Rows are points. The last column is the point's height on a tilted bowl or saddle (a function of degree 2), plus a little noise. Count its main directions that bend up, bend down and stay straight.

Points:
[[-37  42   2  35]
 [ 20  -9 -31  22]
 [ 36 -18 -16  24]
 [ -4  -7  13  23]
 [-33  11 -63  29]
 [-57  11 -22  30]
 [-78  -4 -16  40]
 [ 12 -11  21  25]
 [-30 -24  24  32]
 [-30 -65   0  40]
 [ 11 -60 -18  34]
 [ -9   0 -72  30]
 [ 14  26  25  30]
 [ 13  -8 -32  20]
 [-13  54 -15  34]
 [-59 -34  55  60]
 [ 27   2 -32  23]
 [-33 -51  24  41]]
Directions: 3 up, 0 down, 0 straight

Points, 22 rows:
[[-25 -40 -19 -11   9]
 [ 29   3 -76  -2 -14]
 [ 10 -67 -30 -12  53]
 [ 12  16  46 -37   0]
 [ 16  24   9  34  19]
 [  4 -13  33  -4   4]
 [-38 -25 -13 -20   3]
 [-16 -15 -62  41 -39]
 [-20 -18   8 -58  30]
 [ 16 -13 -26  26   6]
 [  2 -77 -19 -67  95]
 [ 32  16  22  20  16]
 [ 15  55 -19 -14  14]
 [ 51  32 -28  -2   7]
 [-74 -26  13 -11   4]
 [-34  -7  53 -36  26]
 [ 35 -11  53 -24 -11]
 [ 17 -39 -35 -56  29]
 [ 47  44   5 -42  -5]
 [-17  24  -6  39  -8]
 [ 33 -38  30 -11  15]
 [-18  18  11  53   1]]
Directions: 2 up, 1 down, 1 straight

Points (26 x 5):
[[-24 -42 -38   8 -30]
 [-32 -40 -16  -5 -31]
 [  5 -32  17  40  -2]
 [ 16 -23  51  41  -2]
 [ 41 -42  62  61 -11]
 [  7  21 -10  17 -12]
 [-16  -1  -3  61  -8]
 [-39 -19 -87 -42 -82]
 [ 36   7  42 -10 -14]
 [ 33 -27  45 -62 -46]
 [ 27 -12   8 -55 -36]
 [ -4  12   9  45  -4]
 [-12  21  -4 -31 -25]
 [ 34  12  -9  16 -13]
 [-31  18  66   7  -2]
 [ 11  36 -16 -42 -37]
 [ 12  12 -60 -17 -35]
 [  5   1 -44   6 -20]
 [  5  17  -8   4 -12]
 [-45 -22  -6  45 -15]
 [  4   4 -24   2 -15]
 [-13 -25   7 -40 -35]
 [-30   1 -43 -20 -38]
 [ 30  37 -32 -27 -36]
 [-77  41  -5 -32 -43]
 [-28 -19  74 -80 -76]]
Directions: 0 up, 3 down, 1 straight

Points:
[[ 43 -11   3   9   9   8 -11]
 [-16 -29 -54 -35 -15  39 -19]
 [  4 -33 -57 -62   3 -34 -38]
 [-29   7 -14  -4 -16 -31 -12]
 [ 82 -10  18 -50  27 -37 -73]
 [-20 -27 -15  -5  -8  -1   0]
 [-18  10  14  -8 -17  13  -4]
 [-35  57  17 -20   8  -7 -39]
 [-22   9  35  21 -24  -7 -11]
 [-27 -27 -10  33  27  -2 -10]
 [-19  35   5 -59 -14  95 -63]
 [ 31  68 -10  -7 -25 -10 -48]
 [-50  44  -5 -54  22  34 -47]
 [ 33 -16 -58   5  46  41 -33]
 [-25  10  28 -24 -24  13 -10]
 [  6 -11  24 -42 -21 -26 -16]
 [ 54  50   0  47   1   9 -45]
 [-36  34 -30 -37  -3 -11 -26]
 [-38 -29  40  36  23   7 -19]
 [-47  14 -23  17 -11 -29 -22]
 [ 13 -38  28   0  56  14 -24]
 [ 11   9  -4 -49 -50 -39 -32]
 [ 13 -17 -54  38   6  -9 -20]
 [-30   5   8 -47 -37   5 -14]
 [-18  20 -84   3   6  31 -38]
 [  4  20  -4 -21  10   4 -12]
 [ 32 -22   8  13   8  35  -9]
 [ -4  24   5 -16 -52  19 -17]
 [ -9 -15 -21 -13 -21 -42 -13]
 [-54  19  55 -63 -17  20 -45]
 [ 23  40 -13  41 -23  95 -62]
 [-35  -8  33 -31  26 -20 -23]
 [ 12 -39 -71  -4  -5  34 -25]
 [ 16   4  17  27 -13  61 -18]
 [-12  42  30  12 -20 -11 -24]
 [ 13 -81  18 -18  19 -38 -33]
 [-16  66   4  26  20  13 -43]
 [  9  -7  -4 -26  12 -62 -31]
 [ 34  27  30  46  49   1 -40]
 [ 28 -20   1 -27 -30  56 -20]
 [-35 -31  12  19   8 -34 -12]
 [ 19  57 -40  -7 -47 -12 -48]
 [ 60 -21 -61  -8 -40  10 -46]
 [ 71   2 -38  49  53   7 -52]]
Directions: 0 up, 6 down, 0 straight
